Each row is a point. The last column is the point's height on a tilted bowl or saddle (a function of degree 2), plus a little noise. Along how many of its main directions does it bend up, bend down or stay straight?

Points, 11 rows:
[[-1.1  3.9 -0.7]
 [ 2.0 -3.7  2.0]
 [ 5.0  0.8  4.6]
 [ 5.2  1.4  5.1]
 [-7.2 -0.2  5.5]
 [ 4.6  1.7  3.8]
 [-1.2  3.1 -1.5]
 [ 3.3 -2.7  2.3]
 [-2.9  2.8 -0.9]
 [-0.9 -4.3  2.1]
 [-0.3  0.1 -2.4]]
Directions: 2 up, 0 down, 0 straight

Points, 16 rows:
[[-2.9 -0.2 -5.7  0.1]
 [-5.4 -0.6  0.0 -0.6]
 [ 4.6 -2.7 -3.5  2.5]
 [ 1.2  6.0  0.5  6.3]
 [ 3.2 -4.7  2.1  2.3]
 [ 2.6  1.2 -1.1  1.7]
 [-5.1  1.7 -3.6  0.2]
 [ 2.0 -0.9 -3.6  0.5]
 [-4.2  2.1  2.2  1.6]
 [-0.6 -0.3 -4.8 -0.1]
 [-2.0 -1.1  0.1 -1.1]
 [ 2.6 -5.1  0.0  1.0]
 [ 3.4  6.9 -2.6  8.4]
 [ 1.8  4.3  0.6  4.5]
 [ 0.8  3.2 -5.3  2.8]
 [-3.3  0.6  4.6  2.9]]
Directions: 3 up, 0 down, 0 straight

Points:
[[ 0.1  4.0 -5.5 -5.2]
 [-1.2  3.5 -0.3 -2.1]
 [ 0.3  2.3  6.1 -3.2]
 [-4.5 -2.3 -2.1  2.7]
 [-1.5  0.1  3.2  0.2]
 [ 0.3  2.5 -4.0 -2.4]
 [ 2.7  6.3 -3.8 -5.8]
 [-4.1  4.2 -3.8 -2.5]
 [-5.0 -2.0 -3.1  2.9]
 [ 0.8  2.0 -1.4 -0.1]
 [ 5.0  2.6 -5.5 -1.4]
 [ 2.1 -1.5 -0.1  2.7]
 [-4.3 -2.3 -1.7  2.7]
 [-1.7  2.3 -4.2 -2.1]
 [-2.9  3.8 -8.7 -7.6]
 [ 1.7  0.6 -2.8  0.3]
 [-1.3 -2.4 -0.4  1.3]
 [ 1.7 -0.2 -0.1  2.2]]
Directions: 1 up, 2 down, 0 straight

Points:
[[-0.6 -1.3 -6.8 -2.7 -6.2]
 [-5.6  3.7 -5.8  4.6 -4.8]
 [-2.9  0.4 -4.0 -1.4 -3.1]
 [-0.7 -2.2 -1.0  3.3  2.4]
 [ 1.6 -1.4  3.5  1.4 -0.3]
 [ 3.1  0.2  1.8  4.1 -1.8]
 [-0.4  5.0  1.7 -3.3 -1.5]
 [-0.2  2.1  1.4 -4.9 -2.0]
 [-3.5  7.3  0.3  2.7 -6.5]
 [-0.5 -1.3  3.0  3.0  0.1]
 [-3.7  3.5  3.6  0.5 -3.7]
 [ 2.6  1.0  7.2 -6.4 -1.2]
 [-0.7  1.7  0.8 -4.1 -2.1]
 [-0.2 -6.1 -0.7  1.3  3.9]
 [ 1.9 -3.1  1.3 -1.0  0.3]
 [-0.4  0.8  2.9 -3.8 -1.7]
 [ 2.4  1.2 -3.2  6.8 -4.4]
 [-1.3  0.3  4.5 -4.4 -3.2]
 [-1.9  3.3 -1.3  4.7 -3.1]
 [-6.8 -3.1  0.2  1.6  1.9]
 [-2.2 -5.5 -0.2  0.0  2.4]
 [ 2.2  0.8  5.8 -2.6 -1.0]
 [-5.6 -1.3 -0.8  0.8  0.5]
 [-2.2 -2.0  3.1  0.4 -0.4]
 [ 4.5 -2.0  2.5  0.0 -0.3]
 [ 5.0  4.6  0.2  5.1 -7.4]]
Directions: 1 up, 3 down, 0 straight

Points (38 x 7):
[[ 7.5  2.3  0.7  1.2 -0.5  1.0 -0.4]
 [-3.9  2.9 -3.0  1.6  5.4 -2.6  2.9]
 [ 1.9 -2.5  3.5  0.6  4.8 -4.4  5.9]
 [-2.0  2.1 -3.8  6.7  2.6  2.2  0.2]
 [-4.7  0.6 -4.4 -2.9 -1.3 -1.1  1.9]
 [ 3.6 -0.3  1.8  1.8  0.8  0.4 -0.6]
 [ 1.1 -0.8 -1.5 -2.0 -3.8  2.7 -0.3]
 [-3.7  1.1  0.8  1.1 -0.4 -5.3  3.2]
 [ 2.2 -0.8 -4.0 -1.8  0.3  4.7  1.7]
 [-0.9 -2.7  0.7 -4.8 -1.8 -1.1  2.5]
 [-0.7 -1.4  0.6  1.8 -2.3 -1.9  0.5]
 [-7.2 -5.5  2.3  1.1 -4.9  0.5  5.6]
 [ 5.1  3.5 -2.6  2.5  1.0 -2.5  0.6]
 [-0.7  4.0 -0.1 -2.8  5.7 -6.5  4.9]
 [-3.3  1.5  1.8  1.2  1.9  1.6 -0.5]
 [-0.2  4.0 -6.9 -3.3  0.6  1.0  3.5]
 [ 1.3  1.2 -3.2 -2.4 -5.7  3.1 -0.2]
 [ 3.2  2.5 -7.1  1.6  0.5  0.8  1.5]
 [-1.8 -6.5  0.3 -0.1 -2.8 -4.0  2.4]
 [ 0.1 -1.0 -3.4 -2.6 -4.3 -1.1 -1.9]
 [ 6.6 -3.6 -0.1 -2.2 -1.6 -7.3  5.8]
 [-4.0  2.0 -3.1  3.3  5.1  2.3  1.5]
 [-2.1 -1.4  2.0 -5.1  2.6 -3.0  6.3]
 [ 1.3 -0.2  5.2  5.4  5.6  1.5 -1.9]
 [ 7.3  2.2 -2.2 -3.5  7.1  3.9 -4.4]
 [-1.6 -4.5 -0.4 -0.4  3.2 -1.6  5.6]
 [-1.2 -4.7  1.1  4.2  4.6  4.0  7.4]
 [-2.5 -0.9  3.7  4.5  5.4  0.8  2.7]
 [ 3.5  0.7  0.9 -3.0  2.4 -3.3  1.7]
 [-4.3  6.0 -0.9  1.4 -6.2  5.3 -3.0]
 [-0.4 -4.5 -7.4 -2.0 -3.8  2.9  0.8]
 [ 1.7  5.1  0.7 -0.1  3.8 -0.2 -4.9]
 [ 4.5  4.5  3.5  2.2 -3.3  1.0 -1.4]
 [ 1.6  0.3  1.0 -1.6 -3.3  1.5 -0.4]
 [-1.3  4.4 -5.1 -2.3  1.8  0.3  1.4]
 [ 1.5  1.5  1.2 -4.1 -0.6  6.8  2.0]
 [-2.6 -0.2  0.1  0.0 -0.6 -4.7  2.1]
 [ 2.1 -3.6 -2.8  2.3  1.9  1.0  2.8]]
Directions: 4 up, 1 down, 1 straight

Points:
[[ -3.1  -1.4  -3.4  -6.9  -4.9   0.4   1.0   5.7  -1.9]
 [  9.1   0.0   1.3  -0.5   1.3  -3.2  -8.1  -5.9   5.9]
 [  3.6  -5.6   2.6   1.9  -0.4   1.4  -0.2  -1.1  -2.1]
 [  4.6  -0.7   4.3  -3.6   6.3  -3.4  -2.3  -4.9   5.3]
 [  0.2  -3.1  -1.7   1.6   6.8  -3.6  -1.3   2.7  -3.7]
 [  4.1  -2.7   4.2   2.3  -0.1  -3.2  -2.3   7.9  -6.1]
 [ -0.8   3.5   6.8  -0.1  -3.0  -6.9   3.0   2.9   1.4]
 [  2.7   5.3   2.1  -1.5   3.6   2.6  -4.6  -3.1   6.6]
 [  0.3   0.1   2.7   1.3  -1.7   0.8   1.9  -6.9   2.0]
 [ -4.7  -2.9   1.7  -6.3  -7.6  -1.4  -2.1   4.3   0.5]
 [  1.9  -4.1   2.5  -5.8   4.9  -3.3  -1.2   0.1  -3.7]
 [  1.1  -4.2   2.7  -0.3   3.8  -0.1   2.5   1.4  -2.0]
 [  1.5   4.2   4.5   1.7  -2.8  -2.9   6.0   3.2   0.0]
 [ -5.5  -1.1   5.9  -4.0   3.1   5.3   1.0  -3.0  -2.2]
 [ -1.8  -1.8  -3.2   0.0   5.8  -0.4   0.8   0.0  -1.5]
 [  6.8  -4.2   3.1  -1.9  -5.0  -5.2  -6.9  -3.4   0.0]
 [ -2.5   4.2  -0.7  -3.0   2.4   6.0  -2.9  -3.9   5.8]
 [ -0.7   1.2   0.4   2.2  -1.0  -0.3  -0.1   3.3  -1.2]
 [ -0.2  -0.4   3.4  -0.2   4.0   9.7   0.4   2.4   0.2]
 [ -3.2  -0.5  -0.8   2.4   0.4   3.4   0.0   1.8  -0.2]
 [ -1.1  -4.2   1.1   0.3  -3.8   3.3   3.7  -0.8   0.6]
 [  1.4  -3.8  -1.3   4.1   2.0  -4.1   3.8   2.6  -3.3]
 [ -0.7   1.9  -0.2   3.4   1.4   2.7   2.3  -1.5   1.5]
 [ -2.8   4.2  -0.4  -0.5   2.1  -0.9  -7.4  -2.4   3.9]
 [ -2.8   0.7  -0.5   0.1   1.2   2.5   1.9  -8.4   1.9]
 [ -0.1  -0.5   1.7  -0.6   4.2   1.7  -2.4   2.0  -1.2]
 [ -4.8  -2.2   4.0   5.5  -0.8  -3.1   2.2   2.3  -2.8]
 [ -3.2  -3.1  -3.6  -1.6   2.3   4.4  -3.1   1.6  -1.9]
 [  0.0   3.4  -3.9  -1.3   1.9  -1.3  -1.7  -4.0   4.4]
 [ -0.6   1.4   1.8   3.6  -3.0  -2.0  -3.2   2.7  -1.0]
 [ -4.3  -4.2   6.8   0.3  -2.8   2.0  -4.6  -2.9  -1.7]
 [  2.9   1.0  -3.1   1.1  -1.6  -0.8  -1.5   0.9  -0.7]
 [  2.1   2.3  -1.6   1.7   1.6   7.5   3.9   1.5   2.3]
 [ -0.9  -0.5  -2.4  -4.3   5.1   1.7  -1.4  -3.1   1.1]
 [  1.1   0.0  -0.6  -1.9   1.5  -6.0   0.7  -0.4   1.2]
 [  6.2   2.5   2.1   4.9   3.8  -3.7  -2.5   0.3   5.7]
 [  0.5   0.6  -2.1   1.6   2.1   0.8   0.5   6.3  -3.3]
 [  2.2  -1.4   0.4  -1.6   5.8   0.3  -1.0   2.2  -1.3]
 [ -2.7  -3.8   5.4   3.6   1.7  -2.0  -0.1   0.1  -1.9]
 [ -2.6  -1.4   0.6   1.5   6.7  -0.4  -0.1   0.3  -1.1]
 [ -5.0   1.0  -2.5   0.5   0.5   0.7   3.0   3.9  -2.1]
 [  2.7   2.3  -0.1   0.0   2.9   2.4   2.9   1.2   1.9]
 [  4.8  -3.8  -0.5   1.6   2.8  -2.1   1.3   0.6  -0.9]
 [ -1.5   3.8   3.4  -0.8  -0.5   4.6   5.1   1.5   0.8]
 [ -2.9   2.1   2.5   1.4  -1.1   0.7   1.8  -0.9   1.0]
 [ -4.4   4.9  -1.7   0.2  -2.5   5.1   2.0   1.6   3.1]
 [ -1.2  -6.0   4.0  -0.1  -0.2  -1.1   4.4  -0.7  -0.2]
 [  3.5  -0.5   3.9   0.2   4.8   4.1   6.8  -3.4   1.0]
 [ -5.4   3.9  -1.1   1.1  -2.3   1.2  -0.7  -4.3   2.5]
 [  0.1  -5.1   0.6   1.5  -2.2   3.4   4.5   1.8  -0.7]
 [ -2.4  -0.3   3.3   0.9  -1.5   2.1  -1.6   5.0  -2.3]
 [  2.0   1.4  -2.5   0.5   0.4   6.3  -7.8   1.8   0.0]
 [ -3.8   5.3  -1.6  -5.5   0.9   6.1   3.1  -3.8   5.8]
 [ -1.2   1.1  -0.5  -5.7   3.3   2.9  -1.8   1.2  -0.4]
 [ -2.6  -2.2  -6.6  -1.8   3.1  -1.5   4.7   2.9  -5.8]
 [  2.5  -1.5   1.4  -0.9   2.5   1.6  -0.6   2.1  -1.5]
 [ -0.7  -2.9   1.0   1.7  -1.2   5.1   1.1   5.5  -1.5]
 [ -0.4  -2.3  -6.3   1.3  -1.3  -1.4  -1.1   3.1  -5.9]
 [ -0.1   3.4  -2.4   2.3  -3.6   1.2  -3.0  -1.9   1.6]
 [ -2.7   0.9   4.1  -0.1  -4.4   1.1  -2.3  -3.7   1.9]
 [ -1.6   1.4  -0.2   2.9  -2.1  -1.4  -5.1  -3.7   2.1]
 [ -2.8  -1.3  -5.0  -4.8  -1.9   3.2  -1.6   3.4  -2.2]
 [ -0.9   3.6  -6.4  -1.7   0.3   4.0   3.3  -1.2   3.0]
 [ -2.4   3.0  -2.1   2.0   2.3  -7.3   1.1   5.0  -5.8]
 [ -4.3  -5.9  -3.7 -10.5   3.4  -2.1  -2.6  -1.1 -11.5]
 [ -2.7  -3.4   6.5   2.2  -4.0   0.3   6.6  -4.7   1.2]]
Directions: 2 up, 4 down, 2 straight
